Rows are points. The points of each table are mixes of a few directions, plus a little noise. How many directions does each table use, and how many do they share? Where both have some left over, give the other angles between the two spaces (their principal angles), to ten degrees, smallest first.

First (7 x 3)
|  10 |  11 |  34 |
|  -8 | -25 | -79 |
|  -7 |  13 |  41 |
| -28 | -18 | -56 |
| -22 |   0 |   3 |
|  25 |   7 |  20 |
|  30 |  12 |  36 |
Second (5 x 3)
| -19 |  19 | -37 |
| -30 |  30 | -60 |
|  21 | -21 |  41 |
|   8 |  -7 |  13 |
|  22 | -22 |  42 |
Directions: first 2, second 1, shared 0; angles 40

First (8 x 6)
| -18 | -41 |   9 |  50 | -12 | -14 |
|  59 |  23 |  23 | -40 |  23 |  46 |
|  16 |  20 | -36 |  -1 |  16 |   8 |
| -23 |   3 | -45 |  25 |   0 | -21 |
| -16 | -38 |   3 |  49 |  -9 | -13 |
| -20 | -19 |  83 | -34 | -29 |  -7 |
| -33 |  17 | -28 |  -8 |  -8 | -26 |
|  35 |  36 | -10 | -40 |  20 |  26 |
Second (7 x 6)
|  -7 |  -2 |  16 |  14 |  -4 |  21 |
|   9 |   2 | -22 | -20 |   6 | -30 |
| -18 |  -5 |  42 |  37 | -12 |  57 |
| -24 |  -6 |  58 |  51 | -16 |  77 |
|  23 |   6 | -54 | -47 |  15 | -71 |
|   8 |   2 | -19 | -16 |   5 | -25 |
|   9 |   2 | -21 | -19 |   6 | -28 |
Directions: first 3, second 1, shared 0; angles 50

First (8 x 11)
|  -7 |  12 |   7 |  10 | -11 | -33 |  19 |  20 |  59 |   5 |  20 |
|   8 | -13 |  -9 | -11 |  12 |  36 | -21 | -21 | -64 |  -5 | -22 |
| -14 |  25 |  15 |  20 | -22 | -67 |  39 |  41 | 121 |  10 |  41 |
|   4 |  -7 |  -4 |  -5 |   6 |  20 | -11 | -12 | -36 |  -4 | -13 |
|   1 |  -2 |  -1 |  -1 |   1 |   3 |  -2 |  -2 |  -5 |   0 |  -1 |
|   6 | -10 |  -6 |  -8 |   9 |  27 | -17 | -17 | -50 |  -4 | -17 |
|   6 | -10 |  -6 |  -8 |   9 |  28 | -15 | -16 | -49 |  -4 | -17 |
|  -3 |   5 |   3 |   4 |  -4 | -13 |   7 |   8 |  24 |   2 |   8 |
Second (9 x 11)
|  17 |  17 |  10 | -25 | -17 |  -3 |   2 |  11 |  57 |  31 |  42 |
| -46 | -23 |  26 |   5 |  13 | -34 |  30 | -19 | -14 | -20 |  -6 |
|   7 |  16 | -39 |  54 |   5 | -35 |  26 |  39 |  75 | -35 | -21 |
|   5 | -40 |  17 |   1 |  11 |  38 | -26 |  -3 | -19 |   8 |  12 |
|   4 |  16 | -11 |  30 | -15 |  -2 | -18 |  22 | -15 |   0 | -18 |
|  15 |  -4 |   7 | -15 |  -2 |  15 |  -7 |   3 |  25 |  17 |  24 |
|   4 |  38 |  -3 | -13 | -28 |   5 | -24 |  -4 | -61 |  19 | -15 |
| -20 |   6 |  19 | -13 | -10 |  -7 |  -6 | -17 | -50 |   9 |  -3 |
|  13 | -26 | -25 | -25 |  42 |  24 |  22 | -31 |   4 | -29 | -16 |
Directions: first 1, second 5, shared 1

First (10 x 14)
| -21 |  28 |  -4 |  -2 | -12 |   6 |  21 |   3 |  -2 |   9 | -42 |   8 |   2 |  -8 |
|  -4 |  17 |  -1 |  -3 |  10 |  -4 |   2 |  -8 | -23 |  -1 |   0 | -39 |   0 |  10 |
|  11 | -29 | -24 |  13 |  34 |  -9 |  11 |  -2 | -23 |  18 |  -9 | -27 |  20 | -17 |
| -13 |  27 |  16 |   1 | -23 |   4 |  17 |   2 |  11 |   5 | -32 |  19 |   0 |  -1 |
| -20 | -12 | -30 |  10 | -16 |  -1 | -10 |  -6 |  -5 | -13 |   1 |  27 |  12 |  -5 |
|  28 | -18 |   5 |  21 |  -9 | -11 | -12 | -22 | -28 |  -2 |  23 | -23 |  -3 |   1 |
| -33 |   9 | -48 |  -8 |   0 |   8 | -10 |   1 | -18 | -13 |  -5 |   3 |   0 |  -5 |
|  52 |  15 |  31 | -30 |  20 |  27 |   2 |  24 |  13 |  27 |   7 | -19 | -62 | -21 |
|  -1 |  -7 |  -3 |  -4 |   0 |   0 | -15 |   0 |   4 | -12 |  22 |   3 |  -3 |   9 |
|   0 | -30 |  57 |   2 |  -4 | -19 |  -6 |   9 |  70 | -17 |  35 |  49 |  35 |  37 |
Second (11 x 14)
|   2 | -54 |  56 |  11 | -33 | -11 |  -1 |  20 | 109 | -13 |  24 | 121 |  40 |  16 |
| -28 |  42 |   6 |  -7 | -42 |  -3 |   0 | -18 |  -4 | -20 |   4 | -13 |   1 |  26 |
|  -2 |  -9 |   1 |  18 |   8 | -11 |   6 |  -6 | -13 |   4 | -15 |  -2 |  18 |   0 |
|  15 |   9 | -18 | -14 |  -1 |  15 |   0 |   1 | -11 |  10 |   7 | -23 | -28 | -16 |
|   8 |  -8 |  -3 |   5 |  22 |  -1 | -24 |   1 | -24 | -10 |  10 |  -5 | -11 |   2 |
|  -1 |  -7 | -22 |   3 |  21 |   1 |  -1 |   3 | -21 |   5 | -10 |  -9 |  -1 | -12 |
|   6 |   0 |  -3 |  -6 |  12 |   4 |  -4 |   4 |  -6 |   2 |   4 | -10 | -10 |  -3 |
| -10 |   2 | -28 |   0 | -18 |   7 |   7 |  -3 |  -5 |   4 | -11 |   6 |  -1 | -16 |
|  -9 |  19 |  -8 |  -2 |  -9 |   2 | -13 |  -9 | -23 | -13 |   6 | -16 | -13 |   8 |
|  -7 |  11 |  -4 | -18 |  42 |   3 |  14 |  14 |  -1 |  12 | -13 | -31 |   3 |   1 |
|  27 |  -6 |  22 |  10 |  -3 |  -7 |  17 |  -8 |   0 |  20 |  -5 | -20 |   4 |  -5 |
Directions: first 6, second 6, shared 5; angles 50

First (9 x 20)
| -28 | -20 | -27 |  16 |  50 | -26 |   2 | -23 |  58 |  29 | -39 | -23 | -25 | -29 | -23 |  -1 |   4 | -10 |  -7 | -25 |
|   9 |   6 |   8 |  -5 | -15 |  10 |   0 |   8 | -18 |  -8 |  13 |   7 |   7 |  10 |   7 |   1 |  -2 |   3 |   2 |   8 |
|   2 |   3 |   3 |  -1 |  -5 |   2 |   0 |   3 |  -6 |  -2 |   4 |   3 |   3 |   2 |   2 |   0 |   0 |   1 |   1 |   2 |
| -56 | -38 | -52 |  30 |  99 | -53 |   3 | -47 | 113 |  56 | -77 | -45 | -49 | -58 | -44 |  -2 |   8 | -19 | -13 | -51 |
|  14 |  10 |  13 |  -8 | -26 |  14 |   0 |  13 | -29 | -15 |  19 |  12 |  12 |  15 |  11 |   1 |  -2 |   6 |   4 |  13 |
|  37 |  25 |  35 | -20 | -65 |  35 |  -2 |  31 | -74 | -37 |  50 |  29 |  32 |  38 |  28 |   2 |  -5 |  12 |   9 |  34 |
|   3 |   2 |   2 |  -1 |  -5 |   2 |   0 |   2 |  -6 |  -3 |   4 |   3 |   3 |   3 |   3 |   0 |  -1 |   1 |   1 |   3 |
|  18 |  13 |  17 | -10 | -32 |  17 |  -1 |  15 | -36 | -19 |  25 |  15 |  16 |  19 |  15 |   1 |  -3 |   7 |   4 |  17 |
|   0 |   0 |   0 |   0 |  -1 |   0 |  -1 |   1 |  -1 |   0 |   0 |   0 |   1 |   1 |   0 |   0 |   0 |   0 |   0 |   1 |
Second (8 x 20)
|    6 |   -4 |    4 |   -6 |   -4 |    1 |    3 |   -1 |   -4 |   -3 |   -5 |   -5 |    4 |    1 |    0 |    3 |    2 |   -1 |    2 |   -8 |
|  -31 |   24 |  -22 |   34 |   21 |   -5 |  -17 |    8 |   25 |   15 |   29 |   28 |  -24 |   -4 |    2 |  -17 |  -10 |    7 |  -10 |   45 |
|    9 |   -8 |    7 |  -10 |   -6 |    2 |    5 |   -2 |   -8 |   -4 |   -9 |   -9 |    7 |    1 |   -1 |    5 |    3 |   -2 |    3 |  -14 |
|  -15 |   12 |  -11 |   16 |   10 |   -2 |   -8 |    4 |   12 |    7 |   14 |   13 |  -12 |   -2 |    1 |   -8 |   -5 |    3 |   -5 |   22 |
|   -2 |    1 |   -1 |    2 |    1 |    0 |   -1 |    0 |    1 |    1 |    1 |    1 |   -1 |    0 |    0 |   -1 |    0 |    0 |    0 |    2 |
|   83 |  -65 |   61 |  -91 |  -58 |   13 |   46 |  -21 |  -67 |  -40 |  -77 |  -75 |   65 |   12 |   -6 |   47 |   27 |  -20 |   27 | -121 |
|  -31 |   25 |  -23 |   35 |   22 |   -5 |  -17 |    8 |   25 |   15 |   29 |   28 |  -24 |   -5 |    2 |  -18 |  -10 |    8 |  -10 |   45 |
|  -20 |   15 |  -14 |   22 |   14 |   -3 |  -11 |    5 |   16 |    9 |   18 |   18 |  -15 |   -3 |    1 |  -11 |   -6 |    5 |   -6 |   28 |
Directions: first 1, second 1, shared 0; angles 80
